Rows are points. The points of each table are mixes of a few directions, plus a little noise. How many directions does each table use, and how many do they share? Where both have some left over, give the other angles between the two spaces (their principal angles), to ten degrees, smallest first.

First (5 x 2)
[[ 0.00  0.05]
 [-0.05  1.18]
 [ 0.02 -0.50]
 [ 0.01 -0.30]
 [ 0.02 -0.43]]
Second (5 x 2)
[[-0.03  0.72]
 [-0.01  0.28]
 [ 0.05 -0.98]
 [-0.02  0.41]
 [ 0.02 -0.43]]
Directions: first 1, second 1, shared 1

First (6 x 6)
[[ 0.20  0.25  0.30  0.05  0.46  0.01]
 [-0.51  0.41  0.92 -0.42  0.46 -0.57]
 [-0.11  0.01  0.39 -0.02 -0.35  0.41]
 [ 0.29 -0.28 -0.38  0.29 -0.55  0.67]
 [-0.58 -0.20 -0.38 -0.33 -0.18 -0.82]
 [ 0.71 -0.19 -0.84  0.44  0.15  0.30]]
Second (7 x 6)
[[ 0.42  0.24 -0.23 -0.55 -0.70 -0.89]
 [-0.20 -0.85 -0.34  0.07 -0.05  0.81]
 [ 0.01  0.32  0.18  0.07  0.15 -0.19]
 [-0.23 -0.48 -0.08  0.21  0.20  0.66]
 [ 0.08  0.97  0.52  0.14  0.34 -0.66]
 [-0.25  0.24  0.37  0.44  0.62  0.33]
 [ 0.17 -0.45 -0.42 -0.37 -0.56 -0.07]]
Directions: first 3, second 2, shared 0; angles 30, 60

First (8 x 9)
[[ 0.31  0.43  0.08 -0.35  0.38  0.06 -0.27  0.23  0.25]
 [ 0.12 -0.68 -0.11 -0.13 -0.68  0.26  0.05 -0.09  0.32]
 [-0.27 -0.39  0.52  0.28 -0.29 -0.03 -0.31 -0.48 -1.00]
 [-0.34 -0.07 -1.28  0.07  0.45  0.36 -0.53  0.21  0.30]
 [-0.10 -0.05  0.61  0.34 -0.30  0.03  0.54 -0.21  0.02]
 [-0.28  0.04 -0.59  0.22  0.09 -0.53  0.47  0.12 -0.12]
 [ 0.24  0.44  0.71 -0.06  0.40  1.09 -0.59 -0.04  0.65]
 [ 0.31  0.28  0.06 -0.37 -0.05 -1.25  0.64  0.26 -0.42]]
Second (8 x 9)
[[ 0.00 -0.16 -0.28  0.17  0.24  0.45  0.28  0.18 -0.16]
 [ 0.05 -0.42 -0.36  0.15  0.54  0.69  0.40  0.11 -0.06]
 [ 0.27  0.72  0.20  0.20 -0.75 -0.60 -0.60 -0.19  0.00]
 [ 0.09 -0.42 -0.33 -0.21  0.32  0.77  0.64 -0.30 -0.46]
 [-0.15  0.56  0.53 -0.11 -0.65 -1.04 -0.65  0.04  0.27]
 [ 0.27  0.32  0.54 -0.03 -0.33 -0.91 -0.87 -0.44  0.75]
 [-0.04 -0.19 -0.37  0.46  0.46  0.50  0.18  0.55  0.08]
 [-0.50 -0.41  0.08 -0.64  0.16  0.15  0.63  0.05 -0.42]]
Directions: first 5, second 4, shared 0; angles 40, 60, 70, 80

First (8 x 14)
[[ 0.31  0.87 -0.06 -0.23 -0.52 -0.13  0.08  0.02 -0.36  0.13 -0.07 -0.15
   1.12  0.32]
 [-0.39 -1.44  0.14  0.34 -0.01 -0.38  0.10 -0.75  0.58  0.20  0.26  0.30
  -1.10 -0.49]
 [-0.28 -0.79  0.05  0.21  0.52  0.15 -0.08  0.01  0.33 -0.14  0.05  0.14
  -1.05 -0.29]
 [ 0.11  0.16  0.01 -0.07 -0.50 -0.31  0.12 -0.33 -0.08  0.22  0.05  0.00
   0.55  0.08]
 [ 0.01 -0.35  0.07  0.03 -0.76 -0.62  0.22 -0.80  0.12  0.40  0.19  0.12
   0.39 -0.07]
 [-0.04  0.54 -0.12 -0.05  1.36  1.08 -0.38  1.38 -0.18 -0.72 -0.32 -0.19
  -0.76  0.10]
 [ 0.15  0.60 -0.07 -0.13  0.16  0.27 -0.08  0.44 -0.23 -0.16 -0.13 -0.13
   0.33  0.19]
 [ 0.14  0.41 -0.03 -0.11 -0.24 -0.06  0.03  0.02 -0.17  0.06 -0.03 -0.07
   0.52  0.15]]
Second (10 x 14)
[[-1.01  0.42  0.57  0.19  0.15  0.02 -0.18  0.42 -0.13  0.10  0.09 -0.08
   0.06 -0.80]
 [ 0.05  0.41  0.06  0.74  0.06 -0.31 -0.24  0.37 -0.28  0.55 -0.61 -0.44
   0.48 -0.03]
 [-1.05 -0.08  0.91 -0.14  0.29 -0.20 -0.52 -0.01 -0.24 -0.30  0.11 -0.13
  -1.05 -0.09]
 [ 0.70 -0.54 -0.71 -0.12 -0.81 -0.02  0.74 -0.74  0.46  0.24  0.32  0.32
   0.58 -0.04]
 [-1.45  0.72  0.71 -0.26 -0.20  0.48  0.05  0.43 -0.24 -0.28  0.40 -0.17
  -0.18 -0.88]
 [ 0.32 -0.08 -0.05  0.23  0.15 -0.23 -0.20  0.00 -0.09  0.13 -0.31 -0.14
  -0.05  0.35]
 [ 0.20  0.26  0.06 -0.21 -0.06  0.19 -0.19  0.06 -0.41 -0.37 -0.31 -0.48
  -0.60  0.90]
 [ 0.45 -0.75 -0.28  0.08  0.19 -0.38  0.09 -0.41  0.49  0.24  0.20  0.57
   0.21 -0.20]
 [ 1.34 -0.39 -0.76 -0.36  0.38  0.17  0.06 -0.12  0.22 -0.33 -0.07  0.31
  -0.02  0.92]
 [ 0.45  0.03 -0.51 -0.14 -0.16  0.28  0.40  0.01  0.23  0.01  0.18  0.24
   0.57 -0.14]]
Directions: first 2, second 5, shared 1; angles 40

First (11 x 24)
[[ 0.44 -0.44 -1.54 -0.18 -0.20 -0.06  0.41 -0.79 -0.14  0.32  0.64  0.73
   0.28  0.39  0.33  0.51  0.01  0.79 -0.59 -0.15 -0.67  0.67  1.06 -0.50]
 [ 0.30 -0.32 -0.02 -0.22 -0.24  0.19  0.04  0.69 -0.50  0.40 -0.60  0.03
  -0.24 -0.10  0.07  0.32 -0.29 -1.05 -0.14  0.87 -0.14 -0.46 -0.34  0.36]
 [ 0.30  0.27  0.65  0.23  0.02  0.23 -0.43  0.50  0.12 -0.02 -0.61 -0.13
   0.38  0.16 -0.52  0.14  0.02 -0.28 -0.19 -0.57  0.67 -0.76 -0.62  0.02]
 [-0.62 -0.09  0.52  0.67  0.21 -0.14 -0.17 -0.46  0.06 -0.16  0.43 -0.06
   1.21 -0.13  0.20 -0.16 -0.24  0.43  0.18  0.27  0.48  0.40 -0.21 -0.26]
 [ 0.44  0.26  0.26  0.21  0.42  0.37 -0.06 -0.02  0.33  0.13 -0.20  0.47
   0.65  0.12 -0.26  0.00  0.12  0.13 -0.18 -0.92  0.74 -0.96  0.02  0.04]
 [-0.34  0.09  0.47  0.35 -0.31 -0.18 -0.44  0.18 -0.16 -0.13 -0.19 -0.49
   0.19 -0.01 -0.16 -0.04 -0.24 -0.35  0.06  0.55  0.03  0.21 -0.58  0.04]
 [-0.44  0.10  0.42 -0.56  0.06 -0.23  0.15  0.34  0.23 -0.58  0.08 -0.76
  -1.23 -0.22 -0.06 -0.29  0.47  0.38  0.55 -0.44 -0.23  0.64 -0.15 -0.14]
 [ 0.43 -0.72 -0.25 -0.73  0.56  0.39  0.78  0.33  0.13  0.00  0.15  0.41
   0.19 -0.02  0.24  0.62  0.51  1.01 -0.11 -1.27  0.47  0.13  0.41 -0.76]
 [-0.02  0.88  0.02  0.37 -0.37 -0.23 -0.60 -0.29  0.16 -0.06 -0.19 -0.21
  -0.61  0.16 -0.44 -0.59 -0.13 -0.63  0.02  0.29 -0.41 -0.42 -0.10  0.67]
 [ 0.12  0.20 -0.14  0.02 -0.21  0.01 -0.10  0.10 -0.22  0.28 -0.29  0.09
  -0.45 -0.08  0.01 -0.20 -0.26 -0.91  0.01  0.80 -0.36 -0.48 -0.03  0.63]
 [-0.62 -0.24 -0.38 -0.16  0.07 -0.35  0.42 -0.58 -0.03 -0.18  0.78 -0.08
  -0.36 -0.27  0.58 -0.32  0.02  0.50  0.41  0.57 -0.60  1.04  0.54 -0.09]]
Second (10 x 24)
[[ 0.11  0.28 -0.23  0.09  0.05 -0.01 -0.03 -0.35  0.18  0.03  0.14  0.21
  -0.05  0.10 -0.07 -0.19  0.05  0.11 -0.05 -0.23 -0.08 -0.19  0.29  0.13]
 [ 0.03 -0.16  0.22 -0.07  0.19  0.12  0.11  0.18  0.05 -0.03 -0.05  0.02
   0.23 -0.05  0.01  0.13  0.09  0.18  0.03 -0.31  0.32 -0.07 -0.10 -0.18]
 [-0.20  0.11 -0.02  0.04 -0.12 -0.15 -0.06 -0.11 -0.05 -0.04  0.07 -0.14
  -0.28 -0.07  0.06 -0.21 -0.09 -0.20  0.13  0.42 -0.28  0.16  0.01  0.19]
 [ 0.16  0.22 -0.31  0.09 -0.08 -0.03 -0.09 -0.29  0.08  0.07  0.07  0.19
  -0.05  0.15 -0.09 -0.08 -0.01  0.01 -0.14 -0.10 -0.17 -0.14  0.24  0.11]
 [ 0.17  0.39 -0.11  0.10  0.37  0.11  0.08 -0.49  0.43 -0.03  0.25  0.41
   0.12  0.07 -0.08 -0.31  0.22  0.44  0.02 -0.79  0.22 -0.42  0.45  0.08]
 [ 0.63 -0.17 -0.37 -0.02 -0.10  0.25 -0.05  0.16 -0.05  0.23 -0.25  0.35
   0.50  0.37 -0.24  0.59  0.04  0.18 -0.57 -0.61  0.24 -0.31  0.05 -0.35]
 [-1.60 -1.46  2.11 -0.57  0.12 -0.19  0.42  1.90 -0.86 -0.55 -0.41 -1.72
  -0.26 -1.17  0.78  0.29 -0.21 -0.66  1.25  1.87  0.48  1.45 -1.80 -0.41]
 [ 0.40  0.57 -0.92  0.25 -0.39 -0.14 -0.30 -0.72  0.10  0.23  0.13  0.40
  -0.27  0.40 -0.24 -0.20 -0.12 -0.16 -0.41  0.06 -0.65 -0.25  0.58  0.36]
 [-0.16 -0.13  0.43 -0.09  0.33  0.10  0.18  0.17  0.11 -0.13  0.04 -0.07
   0.15 -0.19  0.10 -0.04  0.13  0.23  0.24 -0.28  0.39 -0.01 -0.13 -0.13]
 [ 0.46  0.36 -0.80  0.18 -0.38 -0.06 -0.26 -0.47  0.01  0.24  0.01  0.35
  -0.10  0.41 -0.24  0.03 -0.11 -0.14 -0.48 -0.02 -0.48 -0.22  0.41  0.18]]
Directions: first 6, second 3, shared 3

First (11 x 32)
[[ 0.11  0.27 -0.14 -0.33 -0.76  0.07  0.53  0.85  0.02  0.63  0.03  1.05
  -0.44  0.34 -0.66 -0.87  1.19  0.32  0.41  1.15 -0.07 -0.19  0.09 -0.48
  -0.90 -0.78  0.93 -0.45  0.33 -0.09  0.42 -0.91]
 [ 0.15  0.23 -0.13 -0.35 -0.79  0.07  0.53  0.96  0.09  0.54 -0.03  1.07
  -0.38  0.27 -0.66 -0.87  1.14  0.42  0.42  1.03 -0.11 -0.16  0.15 -0.42
  -0.90 -0.76  0.81 -0.34  0.30 -0.01  0.41 -0.81]
 [-0.10 -0.19  0.10  0.25  0.58 -0.05 -0.40 -0.67 -0.04 -0.44  0.00 -0.78
   0.31 -0.23  0.49  0.65 -0.87 -0.28 -0.31 -0.81  0.07  0.13 -0.08  0.33
   0.66  0.58 -0.65  0.29 -0.24  0.03 -0.31  0.64]
 [-0.07 -0.27  0.13  0.26  0.64 -0.05 -0.45 -0.67  0.05 -0.62 -0.07 -0.91
   0.44 -0.35  0.59  0.77 -1.09 -0.20 -0.34 -1.11  0.03  0.19 -0.03  0.47
   0.77  0.72 -0.91  0.49 -0.31  0.14 -0.37  0.89]
 [ 0.33 -0.24  0.05 -0.36 -0.49  0.05  0.23  1.10  0.60 -0.50 -0.45  0.41
   0.35 -0.43 -0.16 -0.22 -0.07  0.95  0.26 -0.66 -0.34  0.13  0.50  0.36
  -0.37 -0.03 -0.69  0.76 -0.13  0.64  0.07  0.58]
 [-0.40  0.30 -0.06  0.43  0.57 -0.05 -0.27 -1.31 -0.74  0.64  0.55 -0.47
  -0.44  0.54  0.18  0.23  0.12 -1.14 -0.29  0.84  0.41 -0.17 -0.61 -0.46
   0.42  0.02  0.87 -0.94  0.18 -0.78 -0.07 -0.75]
 [-0.08 -0.04  0.03  0.13  0.26 -0.03 -0.17 -0.37 -0.09 -0.08  0.05 -0.33
   0.06 -0.03  0.20  0.26 -0.30 -0.22 -0.14 -0.20  0.06  0.03 -0.10  0.07
   0.29  0.20 -0.14  0.00 -0.07 -0.07 -0.12  0.15]
 [ 0.23 -0.20  0.04 -0.22 -0.28  0.02  0.11  0.71  0.43 -0.42 -0.32  0.19
   0.28 -0.34 -0.05 -0.07 -0.15  0.65  0.14 -0.58 -0.24  0.11  0.35  0.30
  -0.19  0.05 -0.57  0.59 -0.12  0.47  0.01  0.50]
 [ 0.05 -0.13  0.05 -0.01  0.07 -0.01 -0.07  0.06  0.14 -0.28 -0.12 -0.16
   0.20 -0.19  0.12  0.16 -0.32  0.15 -0.04 -0.45 -0.07  0.08  0.10  0.21
   0.13  0.19 -0.40  0.30 -0.11  0.18 -0.09  0.38]
 [-0.03  0.17 -0.07 -0.06 -0.22  0.02  0.18  0.13 -0.13  0.39  0.12  0.37
  -0.28  0.25 -0.26 -0.33  0.54 -0.07  0.12  0.66  0.04 -0.12 -0.07 -0.29
  -0.31 -0.35  0.56 -0.37  0.17 -0.18  0.17 -0.53]
 [-0.21  0.07  0.00  0.26  0.42 -0.04 -0.23 -0.77 -0.33  0.15  0.24 -0.43
  -0.10  0.17  0.22  0.30 -0.20 -0.58 -0.22  0.13  0.20 -0.04 -0.29 -0.10
   0.38  0.17  0.19 -0.32  0.01 -0.33 -0.12 -0.14]]
Second (9 x 32)
[[ 0.04 -0.11  0.14 -0.27 -0.32 -0.06  0.06  0.53  0.63 -0.20 -0.38  0.08
   0.29 -0.46 -0.09  0.25 -0.13  0.67  0.27 -0.62 -0.27  0.24  0.42  0.41
   0.07  0.39 -0.60  0.42 -0.10  0.62  0.16  0.78]
 [ 0.45  0.03  0.20  0.46 -0.20  0.48  0.03 -0.28  0.12 -0.24 -0.29  0.57
   0.27 -0.77  0.41  0.40 -0.03  1.18 -0.18 -0.89 -0.30  0.03  0.21  1.00
   0.46  0.69 -0.56  0.72 -0.20  0.03 -0.44  0.97]
 [-0.55  0.21 -0.17 -0.33 -0.07 -0.23  0.27  0.57 -0.16  0.14  0.22  0.44
  -0.27  0.41 -0.44 -0.69  0.70 -0.31  0.12  0.58 -0.04 -0.16  0.14 -0.06
  -0.53 -0.51  0.46 -0.17  0.25 -0.10  0.01 -0.51]
 [-0.42 -0.32  0.14 -0.47  0.03 -0.28  0.40  0.38 -0.34 -0.47  0.13 -0.01
   0.08  0.20 -0.09 -0.65  0.03 -0.25 -0.09  0.03  0.08 -0.06 -0.03 -0.12
  -0.49 -0.56 -0.02  0.54  0.07 -0.05 -0.27 -0.40]
 [ 0.64  0.16 -0.22  0.62  0.35  0.23 -0.75 -0.85  0.21  0.48 -0.02 -0.79
  -0.08  0.08  0.28  0.94 -0.67 -0.47 -0.03  0.13  0.21  0.09 -0.35 -0.54
   0.67  0.45  0.08 -0.95 -0.17 -0.10  0.43  0.04]
 [-0.12  0.07  0.07 -0.13 -0.24 -0.01  0.18  0.21  0.11  0.10 -0.06  0.33
  -0.02 -0.11 -0.14 -0.10  0.33  0.31  0.12  0.02 -0.12  0.02  0.17  0.21
  -0.09  0.05  0.04  0.09  0.07  0.11  0.03  0.12]
 [ 0.68  0.11  0.26  0.63 -0.24  0.53 -0.15 -0.95  0.11  0.36 -0.24  0.20
   0.08 -0.64  0.46  0.84 -0.12  0.87 -0.09 -0.36 -0.06  0.10 -0.13  0.42
   0.74  0.82 -0.11 -0.02 -0.16 -0.12 -0.04  0.64]
 [-0.86  0.13 -0.58 -0.40  0.54 -0.43  0.09  1.26 -0.41 -0.60  0.45  0.23
  -0.17  0.85 -0.48 -1.30  0.40 -1.00 -0.14  0.32 -0.07 -0.37  0.26 -0.01
  -0.94 -1.06  0.15  0.17  0.19 -0.18 -0.37 -0.73]
 [ 0.14 -0.28  0.18 -0.10  0.15 -0.22 -0.13 -0.86 -0.27  0.44  0.19 -1.04
  -0.17  0.44  0.10  0.32 -0.52 -1.00  0.02  0.80  0.56  0.11 -0.69 -1.31
   0.12 -0.28  0.57 -0.81  0.04 -0.23  0.50 -0.91]]
Directions: first 2, second 5, shared 1; angles 30

First (11 x 32)
[[ 0.18  0.03  0.43 -0.24  0.27  0.00 -0.26  0.23 -0.02  0.27  0.11 -0.14
  -0.53 -0.07  0.60 -0.46 -0.31 -0.20 -0.01 -0.32  0.87 -0.22 -1.05 -0.92
  -0.43  0.48 -0.48 -0.13 -0.57  0.03 -0.64 -0.43]
 [-0.52 -0.34 -0.25 -0.82  0.13 -0.34 -0.31  0.86  0.13 -0.46  0.07 -0.20
   0.18 -0.53  0.15 -0.06 -0.16  0.17  0.13 -1.06 -0.21  0.39  0.05 -0.50
   0.30 -0.12  0.03  0.65 -0.23  0.80 -0.43 -0.21]
 [ 0.42 -0.20 -0.66 -0.12 -0.30 -0.80  0.18 -0.33 -0.22 -0.61 -0.34  0.05
   0.60 -0.26  0.28  0.58 -0.06  0.82  0.05  0.16 -1.40 -0.28  0.00  0.11
  -0.46  0.25 -0.15  0.53  0.33 -0.35  0.09 -0.24]
 [ 0.14  0.31  0.52  0.04  0.45  0.20 -0.02  0.36  0.11  0.38  0.16 -0.03
  -1.01 -0.14  0.54  0.00  0.32 -0.30  0.31 -0.22  1.17 -0.01 -1.22 -0.78
  -0.22  0.73  0.05 -0.14 -0.39 -0.53 -0.32 -0.28]
 [ 0.04  0.12  0.29 -0.16  0.15  0.06  0.00  0.66  0.00  0.15  0.03 -0.15
  -0.56 -0.16  0.34  0.03  0.24 -0.12  0.26 -0.37  0.80  0.01 -0.96 -0.53
  -0.13  0.56  0.26  0.01 -0.39 -0.06 -0.19 -0.44]
 [ 0.21  0.19  0.04  0.70 -0.17  0.35  0.23 -0.90 -0.04  0.28 -0.02  0.23
   0.19  0.50 -0.47  0.01  0.06 -0.16 -0.24  0.94 -0.21 -0.16  0.70  0.79
   0.05 -0.37 -0.02 -0.51  0.43 -0.44  0.52  0.51]
 [-0.47 -0.22 -0.30  0.05 -0.14  0.17 -0.14 -0.54  0.13 -0.16  0.10  0.14
   0.76  0.20 -0.71 -0.26 -0.33 -0.11 -0.38  0.19 -0.78  0.28  1.65  0.78
   0.59 -1.10 -0.19 -0.02  0.43  0.58  0.23  0.74]
 [-0.11  0.40  0.22  0.51  0.47  0.40  0.13 -0.44  0.31  0.30  0.25  0.28
  -0.65  0.03 -0.07  0.29  0.55 -0.34  0.19  0.32  0.39  0.28  0.18  0.11
   0.32 -0.01  0.15 -0.18  0.34 -0.84  0.22  0.60]
 [-0.35 -0.43 -0.20 -0.67 -0.11 -0.27 -0.38  0.39 -0.02 -0.33  0.01 -0.19
   0.56 -0.19  0.00 -0.46 -0.63  0.11 -0.23 -0.67 -0.35  0.10  0.36 -0.27
   0.11 -0.42 -0.36  0.34 -0.26  1.04 -0.46 -0.16]
 [ 0.44  0.29  0.04  0.35  0.11 -0.12  0.31 -0.16 -0.04  0.07 -0.10  0.11
  -0.49 -0.08  0.35  0.56  0.51  0.18  0.31  0.33  0.09 -0.18 -0.76 -0.12
  -0.35  0.68  0.22 -0.01  0.13 -0.97  0.19 -0.16]
 [ 0.02 -0.16 -0.13  0.36 -0.86  0.35  0.27 -0.13 -0.33  0.10 -0.27 -0.11
   0.96  0.68 -1.01 -0.21 -0.19 -0.07 -0.40  0.70 -0.37 -0.20  1.03  1.33
   0.21 -0.70  0.48 -0.53  0.18  0.74  0.79  0.07]]
Second (11 x 32)
[[-0.04  0.03 -0.01  0.00  0.05  0.01  0.02  0.06  0.04 -0.01  0.02  0.01
  -0.08 -0.05  0.00  0.09  0.11  0.00  0.07 -0.05  0.02  0.07 -0.01  0.00
   0.06  0.03  0.09  0.05  0.03 -0.07  0.03  0.03]
 [ 0.33 -0.24  0.05 -0.02 -0.39 -0.08 -0.16 -0.43 -0.30  0.10 -0.14 -0.11
   0.56  0.39 -0.01 -0.65 -0.79  0.03 -0.48  0.35 -0.17 -0.52  0.04  0.04
  -0.48 -0.21 -0.65 -0.35 -0.25  0.50 -0.22 -0.23]
 [-0.38  0.27 -0.06  0.02  0.45  0.08  0.18  0.49  0.35 -0.11  0.16  0.12
  -0.64 -0.45  0.02  0.75  0.92 -0.04  0.56 -0.41  0.20  0.60 -0.05 -0.04
   0.55  0.24  0.74  0.40  0.29 -0.57  0.26  0.27]
 [ 0.14 -0.10  0.02 -0.01 -0.17 -0.03 -0.07 -0.19 -0.13  0.04 -0.06 -0.05
   0.24  0.17 -0.01 -0.28 -0.35  0.01 -0.21  0.15 -0.07 -0.23  0.02  0.02
  -0.21 -0.09 -0.28 -0.15 -0.11  0.22 -0.10 -0.10]
 [-0.36  0.26 -0.05  0.02  0.42  0.08  0.17  0.46  0.32 -0.10  0.15  0.11
  -0.60 -0.42  0.01  0.70  0.85 -0.03  0.52 -0.38  0.18  0.56 -0.05 -0.04
   0.51  0.22  0.69  0.37  0.27 -0.53  0.24  0.25]
 [-0.01  0.01  0.00  0.00  0.01  0.00  0.01  0.02  0.01 -0.01  0.00  0.00
  -0.02 -0.01  0.00  0.02  0.03  0.00  0.02 -0.01  0.01  0.02  0.00  0.00
   0.02  0.01  0.02  0.01  0.01 -0.02  0.01  0.01]
 [-0.04  0.03  0.00  0.00  0.05  0.01  0.02  0.05  0.04 -0.01  0.02  0.01
  -0.06 -0.05  0.00  0.08  0.09  0.00  0.06 -0.04  0.02  0.06 -0.01  0.00
   0.06  0.02  0.08  0.04  0.03 -0.06  0.03  0.03]
 [ 0.42 -0.30  0.06 -0.02 -0.49 -0.09 -0.20 -0.53 -0.38  0.12 -0.18 -0.13
   0.70  0.49 -0.01 -0.82 -1.00  0.04 -0.61  0.45 -0.21 -0.66  0.06  0.05
  -0.61 -0.26 -0.81 -0.44 -0.32  0.62 -0.28 -0.30]
 [ 0.79 -0.57  0.12 -0.04 -0.93 -0.18 -0.38 -1.02 -0.72  0.23 -0.34 -0.25
   1.33  0.94 -0.03 -1.55 -1.90  0.08 -1.16  0.85 -0.41 -1.25  0.11  0.10
  -1.15 -0.49 -1.54 -0.84 -0.60  1.19 -0.54 -0.56]
 [-0.77  0.55 -0.11  0.04  0.91  0.17  0.37  0.99  0.70 -0.22  0.33  0.25
  -1.30 -0.91  0.03  1.51  1.85 -0.07  1.13 -0.83  0.40  1.22 -0.11 -0.09
   1.12  0.48  1.50  0.82  0.59 -1.15  0.52  0.55]
 [-0.08  0.06 -0.01  0.00  0.09  0.02  0.04  0.10  0.07 -0.03  0.03  0.02
  -0.13 -0.09  0.00  0.15  0.19 -0.01  0.12 -0.09  0.04  0.13 -0.01 -0.01
   0.11  0.05  0.15  0.08  0.06 -0.12  0.06  0.06]]
Directions: first 5, second 1, shared 1
